Each wall is flat, endless, passes through zero and stands at right angles to its row. A trip goes straight from one point to another. List the walls that it crosses, first one first.

Walls:
(1): [ 14 -26]
(2): [-10   9]
(3): [ 14 -13]
(4): [11 -1]
(5): [-44 -30]
Trips:
[-22 -17] to [-13 -11] -> none
[  7 -22] to [28 -1] -> 5
[42 12] to [20 20] -> 1
[34 28] to [ 14 -54] -> 1, 5
[ 8 16] to [-60 -37] -> 4, 5, 1
[17 -1] to [7 6] -> 1
[33  9] to [46 -1] -> none

Walls:
(1): [ 31 -14 -23   5 -11   4]
(2): [ 20 -17 -25  26  19 -28]
(3): [ 3  9 17  6 -3  7]
(4): [-10   7 -21  -5   9   8]
(5): [-51  -6 -12  18 -16  48]
(6): [  5  10  -4   9 -30  10]
(7): [ 60 -35   7 -25 -16  -6]
Trips:
[-24 -22 -59  -4  18  18] to [  3 -22 -22   8  -3   6] -> 7, 6
[-21  37  11 -15 -30 -44] to [ -8 -17   2 -20 -37  29] -> 5, 7, 1
[ 8 21 23  1  5 20] to [-45  11  16  27 -28 -36] -> none
[  9 -29  10  -3  12   6] to [-30  -9 -22  35 -30  -8] -> 5, 6, 7, 4
[ 23 -30 -15  30  16   6] to [-44   6  -1  -9 -24  20] -> 5, 4, 6, 7, 2, 1, 3

Walls:
(1): [ 21  -8  -4  15  -3  -9  -4   2  -4 -36 -21  24]
(2): [ 19 -22 -15   6 -15  -8   1 -19  -2 -60 -11 -21]
(3): [ 11  14   0 -24  28  28  36 -18  -5   0  22 -18]
(4): [-14  11 -40  -4  29  34  -2  39   6 -16   5 -25]
(5): [ 21  -8   0 -22  14 -11   5 -10  -4  39   1  10]
(6): [-33 -38  20 -15 -17  34 -17  -3 -19 -16  -4  26]
Trips:
[-27  -6   1 -14   3 -20   5  -5 -11 -12 -20  -3] to [-12  44 -13   9 -20 -35 -11  -6   5  -2  31  17] -> 6, 2, 1
[ -8  10  15   5  13   9 -18  19   8  -3 -10  52] to [ 27  15  17 -21  27 -12   9  -3  16 -36  21 -14] -> 4, 3, 6, 2
[ 20   8  -8 -18  31 -19 -14 -11  11  -7 -10 -32] to [ 29 -19 -16   7  51  17 -18  14  -9  -7 -25   6] -> 1
[-19 -29   0  -9  47 -10  -4   4 -40 -12  11 -13] to [ -5  11 -12   7  24  -6 -16  -8   7  46  21  13] -> 2, 6, 4
[-34   0  29  33   5  16   0 -18  -8  -1  -3  -5] to [-10 -14   8  23   4  -7  -5   0  31  26 -14  -9] -> 6, 5
[ 10  -6   3  19  -1  -2  32   8 -28  12   8  -6] to [-23  41   5 -15 -10 -19   5 -16   1  -5   1 -20] -> 5
[  0  -1 -18  11   4  30   8   3   9 -26   7 -27] to [  1   6   9  26 -11  23  -3  15  -7  25   4 -14] -> 1, 2, 3

Walls:
(1): [ -9  28  12 -54  -8 -27  15 -31  12  24 -16  12  22   2 -23   0 -13 -10
  10 -11]
(2): [ 53  -5  10   1 -10 -18 -20 -44 -34  46  26  -4   6  19   0 -13  12  42
   1  15]
(3): [-14 -17 -14 -26  33   2  19   5   9 -15  -2  19  18  -6 -30   0  -1   9
  -6  21]
(4): [  6  11 -29  -3   2  23 -16 -13 -11  19 -23 -17 -25  15  37 -26  22  -6
  15  19]
(5): [ 12 -16  31   1  35  46   0 -17   9   9  28   7   0  37   6 -10   3 -21
  10 -27]
(6): [ 13  -8  -8   0  -9  31   4  -9 -18   6  13 -37  11  -6  -7  11 -14  -7
 -13  12]
(7): [ 23  17  31   0 -21 -26  16  35 -35  -3   7   8  27  35  29  18 -21  -6
  -9  -7]
(8): [-11  38  -3  12 -12  -1  39 -20 -46   5 -10 -19 -11 -23 -22  22  -6   5
 -19   5]
(9): [  5  32   4  20   4 -28   9 -27  13   4  17  -3  19   4  -5 -35   4  18
   6  -4]
Trips:
[ 19 -27 -15  39   4  -5 -14  -6 -46   0  21  -3   6  16  31 -19 -23 -13
  25 -31] to [ 15  -5 -20  19 -34 -16 -21 -12 -29 -19   2 -16 -24 -32 -25  -1 -10 -26
  12  13] -> 8, 5, 9, 7
[-15  -6 -24  59  -6  -3   2 -22 -24  -4  35   2  25 -20 -16 -10 -10 -21
  14  -2] to [  6  43   6 -20  16  20   1  -7  -3  22  12  -8  42  12  33  20  -6  -9
 -10 -35] -> 5, 7, 1, 4
[ -9  -8 -44  23  26   0 -20   1  37  10  60  31  -4   5  12  -4 -15   3
  13 -10] to [ 27 -21 -19 -13 -18 -28   7  -6 -29  16   4   0  11 -28   5 -43  36   5
  16   5] -> 2, 4, 5, 3, 1
[ -5   1 -23 -17  -3  27  -3   1 -14 -23 -21 -15 -19 -16 -10 -19  18  21
 -16  24] to [ 21  -8   6  30  54  10 -17  -5 -12  14  -3 -11  20 -16  24  25  -8 -10
  -5  25] -> 2, 5, 8, 7

Walls:
(1): [-36  -4 -18  15  24  16   4 -19 -14  11  23  -3 -14 -24   3 -21 -35   2
   5  27 -49 -15 -24  -7   3   3  -2 -24   9   2  -2   3  38 -21   3  -3
   5 -23 -29 -14   7  12 -14  17   1  -6  26  12]
(2): [  1   4 -26  25 -11  11 -11  -5  -7  16  -4  -4  27  14 -31 -23 -13   0
  -7  17 -18  -8 -20   9  -9 -13 -14 -15 -20  10   4 -20 -46   4 -20  21
   7  27 -31  12  14  20  -1  22 -22  26   4 -17]
(3): [ 13  11 -19   0 -18  16   6  -2  -2  -4   8 -11 -27   4  14  32  -8  31
  19 -11   1  17 -27 -22   6  -9  -5  48  16   8 -27  -2   2   6   5   7
   3   1  -9  58   3  22  24 -23  22   2  -7  27]
(4): [ 13 -10 -26  25  -2  10  -7   5   1   2  28  -2 -15 -12 -14  10 -22  15
  -1  13  11   8   4  37 -18 -17 -26  28  13  24 -23   3 -11  -6   5  -4
   1  16  -1   2  38 -21   9  27  -5 -36  21 -24]
(5): [  0  18  -4 -24  -5  12   5  11  25 -29 -21   1 -15  -8  -6  17  12   4
 -21 -10  13  -8   2  17 -21  15  -3  -9   7  25  -3  23  24  -3 -48 -10
  20   3  -1  14  16 -16   4   1  16  -7  -4 -33]
(6): [  4  10  37  -3 -20  -8  12  23   0 -39  25 -14  -4  -2 -12 -30  21 -14
  -1  -4  35   7  30  -3  -8  -1 -13  -5  21  -6 -25  41 -14  -4  -3   0
  -8  18  21 -17  13  -5 -43  -7   6  17   0   4]
(7): [-34 -30  -7  12 -45  22   7 -15 -13 -23   4  16 -12 -27 -12  -5  39  -3
 -11  14 -18  13 -28  -7 -12 -10   5 -19  12 -27  -7  -9   0  -5  -8 -25
   4   7  18 -16   4  -7 -12  16   8  13   1  -1]
(8): [  8 -10  -1  -9   5  21  -8  -2   3   5   9   3  13  -9  15 -24  13  19
  -1 -23   2   3   1  10  34   0  14   4 -17  25  36   4 -48  -4  -8 -16
 -13  38  -5  -6 -30  -1  20 -19  -8  32 -22   3]
(9): [ 23 -20 -24 -23   6  18  -7   1  -5   6  15  -3  -9 -12 -20  -4  13 -11
 -16 -14  14   4 -10  -4 -12  -1   5  -4  27 -19   5   3 -11  21  -4   8
   3  11  31  32 -21  -8 -17 -13  11   8  19 -11]
(10): [ 13   6  31 -12  -6 -21  -4  -9   6  46  -5  16  -3 -16  10  -7  -1  15
 -16  13  19  28 -29  -3  -4 -23  -9 -17   3  -6  23  21 -15 -23 -20  16
   2 -12 -12   3   5   9   1   0 -16 -36 -10  -9]
Trips:
[-18  -5   4   8  -9  -6   4 -14  14  15  -6   4   7 -45  35  -6   8 -22
   2   5   3  12 -11  -4 -21   3  10   7   2  -9  29  -5  -3  -1  -2 -26
  17  18 -17  45   8 -13 -14   0   5  -3 -23   1] to [-29 -17   7  -5 -18 -11 -41  10  -2  11 -43  31   7 -12  11   8  -2  44
 -12  11  -7 -15   1   7  17  -5   7 -20 -39 -12  -4 -25  -2 -33  23   1
  13   8  -2  -2   3 -17 -10 -13   6  -8 -16   9] -> 9, 3, 2, 5
[-37 -13  22 -11   9  14  -4  -2   0  11  -6  27  13 -25  20   4  13  15
 -11   7  -3  21 -20 -11 -10 -25 -43  22  13 -22  10  27  -5  17  20  -9
 -19   9  -8   5   9  19  -2  -4 -26   7  31  18] to [ -3 -24  26   0  -1  15   2  12 -32  -5   9  32 -10  42  23   2  15   1
  11  15 -20 -10  -2  12 -18   3 -39   1  12 -23  -2   7 -27  11  16  -6
  19  -2  -7  -4 -14  15 -18 -40  -9  19  14  40] -> 4, 10
[  9  18  -2  22 -16  -5  19  19 -11  -1  -2 -10  28  27  -7   6  19 -17
  16   2 -28   2  31   4 -17   0   1   4  16 -30 -15  -9 -10 -23   8  10
   3  30  20 -21   3  24   4 -28  12   3  -4  20] to [-14  12   4  -3 -26   4 -13  -8 -22 -19  33   0 -31  -4 -14   9  -3  14
  15  -2 -10   7  -5   7  16 -15 -28  29  24  21 -16   7  -2  -9  14 -32
  11  13  22  -6  10   7   9   9  15   9 -13 -11] -> 4, 2, 8, 5, 1
[ 11 -12  26 -28  16  -2 -11  -6 -18  -3 -14 -17  15 -60  26   2   0  11
 -13  13  -2   5   2 -31  25  23 -27 -22   7   4 -29  35  -7   8 -10   9
   9  15  19   0  28  -2  21 -11  10  11   5   4] to [ -9 -15  10  28  19 -10 -14  11   6   0  17 -32 -14 -33 -13 -24   1  -6
 -24   9 -13   1 -12 -25  28  22  -8   1   3 -30   5 -11  10  11   1   8
  -8   8   1 -13 -13  22  11  12  37  -9  12   1] -> 5, 3, 8, 10
[ 10  30 -10   0  -1 -18  13   6  27  -4   3   0  15   2  -8   6  15   5
 -16 -21 -21   5  21   1   8   6  11 -29 -24  11  -6  16 -16  18 -10  -1
  -3  -3  -7 -16  -9 -22   3   6  -2  -5 -13  -7] to [-10   6   0   9   6   2  -6  -3  27  11  32   7 -14   1   0 -10  24   4
 -11  13 -12   2   7   8 -13  12  -8  12 -26  28   0  -8  -6   6   4   5
   7   1  19  -3  42  14  -9 -12 -31  -7 -26 -38] -> 10, 4
